Each row is a point. Two turns around zero, p and q, are shown by what they do to some points. Where does a point land after both, in the order given? Backwards means that the second turn is done in reverse. Each puzzle has new turns, and all numbers are rounded.

Turn p:
[-23,-43] -> [-46,15]
[46,12] -> [20,-43]
[-23,31] -> [26,28]
Turn q:
[-41,-1] -> [-40,8]
[-12,28] -> [-6,30]
[53,-27] -> [46,-38]
Where do these land?
p, then q: [-52,12] -> [14,52]
q, then p backwards: [4,15] -> [-12,10]
p, then q: [48,-28] -> [-30,-47]

Turn p:
[40,-20,-5] -> [-4,-44,11]
[51,19,-6] -> [31,-34,29]
[-10,0,22] -> [-14,16,12]
[-81,0,-12] -> [-14,61,-52]
Turn q:
[46,7,46] -> [65,-8,0]
[28,-24,20] -> [28,-28,14]
[-19,13,-48] -> [-45,6,-27]
[-55,4,-19] -> [-48,30,13]
Where do these land?
q, then p: [-3,-1,35] -> [4,-6,34]
q, then p backwards: [19,-83,-23] -> [76,-45,7]
q, then p: [48,35,20] -> [34,-53,3]
q, then p: [-36,10,-23] -> [9,40,-15]
q, then p: [-37,5,16] -> [10,32,24]
q, then p: [10,34,-25] -> [30,-5,-31]

Turn p:
[47,-25,-35] -> [18,-15,-59]
[-40,-33,3] -> [7,-40,32]
[-30,47,20] -> [-34,31,37]
[-34,-8,-3] -> [-11,-23,24]
[57,19,16] -> [21,48,-33]
Turn q:
[-11,13,-1] -> [-6,-4,-15]
[54,-51,-34] -> [62,4,53]
[17,29,25] -> [-12,37,-16]
[-45,-15,46] -> [-63,-16,13]
[-15,24,-36] -> [19,-21,-36]
Where do these land?
q, then p: [-23,1,29] -> [-15,-18,29]
q, then p: [10,14,48] -> [-40,13,29]
p, then q backwards: [13,-25,9] -> [9,0,-28]
p, then q: [1,10,-86] -> [14,-85,4]

Turn p:
[-20,50,17,47] -> [-14,8,38,61]
[-6,-10,-34,-9] -> [-2,-14,-34,0]
[14,-4,23,-59] -> [17,45,-11,-42]
[-28,-22,-82,-5] -> [-18,-42,-76,12]
[33,8,23,6] -> [28,5,29,-5]
[6,-22,52,19] -> [-12,-1,53,-26]
Turn q:
[-50,29,13,-43] -> [-28,65,2,-19]
[17,-19,13,62] -> [41,-30,7,45]
[-9,39,-10,5] -> [25,23,0,-24]
[41,-27,29,-22] -> [-34,-37,35,6]
[-2,-10,-73,36] -> [38,-25,-68,-8]
[4,-12,27,-37] -> [-41,3,23,0]
Where do these land?
p, then q: [-13,36,27,18] -> [32,20,27,19]
p, then q: [2,-41,8,-66] -> [-38,16,-13,-65]
p, then q: [86,-26,35,-4] -> [-51,-44,66,-22]
p, then q backwards: [-3,20,-25,-3] -> [-17,-17,-8,20]
p, then q: [-39,10,-28,23] -> [23,10,-37,31]
p, then q: [-33,1,-18,32] -> [10,11,-27,38]

Turn p:
[32,-48,37,-15,18,-29] -> [36,-12,20,41,-2,-51]
[29,36,16,61,1,13] -> [-32,-26,-32,47,-3,37]
[1,-6,-37,21,42,7] -> [-21,-6,-42,-12,26,-24]
[26,6,-10,-25,-45,-40] -> [34,55,14,22,-3,17]
[-72,10,11,-25,-17,-4] -> [-25,14,46,-49,-31,2]
[26,-41,28,22,-33,5] -> [40,-19,-12,30,-41,0]
[-41,43,-44,-39,35,47] -> [-32,-7,6,-77,55,19]
Turn q:
[14,0,79,-19,19,5] -> [24,-51,36,-15,45,23]
[-10,25,-36,35,-30,30] -> [-38,51,-11,21,-6,19]
[-27,-1,-23,34,-18,-10] -> [-22,23,11,23,-34,-3]
[-29,2,-13,-64,42,-22] -> [9,-18,-4,-28,18,-76]
[11,-22,-4,-83,-17,17] -> [-15,-31,-39,-70,14,-14]
[23,34,-35,41,-28,-15] -> [12,64,-3,11,-26,24]
[34,-22,59,31,61,9] -> [50,-53,10,49,36,26]
[-17,-16,-27,24,-30,-14] -> [-20,15,0,9,-47,2]
Where do these land?
p, then q: [-36,-31,-46,43,-11,-1] -> [-23,44,-17,-44,-30,-28]
p, then q backwards: [21,41,42,47,-4,-56] -> [-41,-7,-16,80,2,30]
p, then q: [50,-51,44,-15,-45,-7] -> [42,7,-14,5,-21,83]
p, then q: [-18,-15,22,17,32,50] -> [-13,-50,-20,-8,-38,-17]
p, then q: [-16,42,-16,-24,-21,-41] -> [-11,25,37,-2,53,-1]
p, then q: [49,36,-17,-3,45,17] -> [16,-15,-23,61,17,-37]
q, then p: [-32,-37,10,-33,13,9] -> [12,18,5,-13,-27,-50]
p, then q: [-18,15,-39,-33,-10,29] -> [1,-9,-24,-30,45,-22]

Turn p:
[13,28,68,26,20,-20] -> [-58,16,-26,-27,-15,-42]
[-20,27,-7,-29,21,61] -> [23,-5,-30,-47,4,50]
[41,-37,13,19,-9,9] -> [-1,51,25,7,14,-16]
[26,-23,-31,-32,-64,-51] -> [1,-33,86,34,13,-10]
[4,24,-30,-2,36,-20] -> [29,-30,-21,-8,4,-30]
[-34,-44,-2,-11,36,29] -> [11,17,-42,22,38,36]
[-42,37,-2,-12,29,32] -> [9,-23,-50,-29,-12,33]
[11,-12,-9,41,-69,-40] -> [-13,6,58,48,-46,-22]
Turn q:
[-18,36,-43,-6,24,-49] -> [-1,-27,1,-56,50,-8]
[16,-28,14,-27,-40,-44] -> [27,57,35,-16,2,-1]
[58,-36,-4,22,-5,-12] -> [31,21,-7,-21,-40,43]
[10,7,34,-54,-12,46] -> [-57,32,22,39,-13,2]
[-36,-11,-25,21,45,-21] -> [29,-56,6,-7,29,6]
[-9,15,30,-29,-42,32] -> [-34,37,7,32,-11,-34]
[-48,46,-32,40,36,-10] -> [3,-65,-38,-17,42,-27]
[4,-29,-31,53,12,63] -> [9,-57,-24,18,-67,4]
[23,0,56,-21,-19,-6] -> [-6,59,-1,27,7,14]
Where do these land?
p, then q: [18,-14,24,-43,17,13] -> [-27,-28,17,16,28,23]
q, then p: [27,-4,-32,-24,-20,-23] -> [-28,-26,13,-31,15,22]
p, then q: [-53,33,1,7,30,15] -> [-5,-23,30,-30,-48,-21]
q, then p: [28,-41,-25,28,-4,-43] -> [5,15,49,-48,28,4]
p, then q backwards: [-72,-32,17,32,-24,92] -> [106,-21,64,12,24,12]
p, then q backwards: [52,6,-13,10,1,-6] -> [-22,-11,-15,-10,-39,-25]
p, then q: [-1,51,28,-8,-1,-47] -> [40,7,56,5,16,-23]
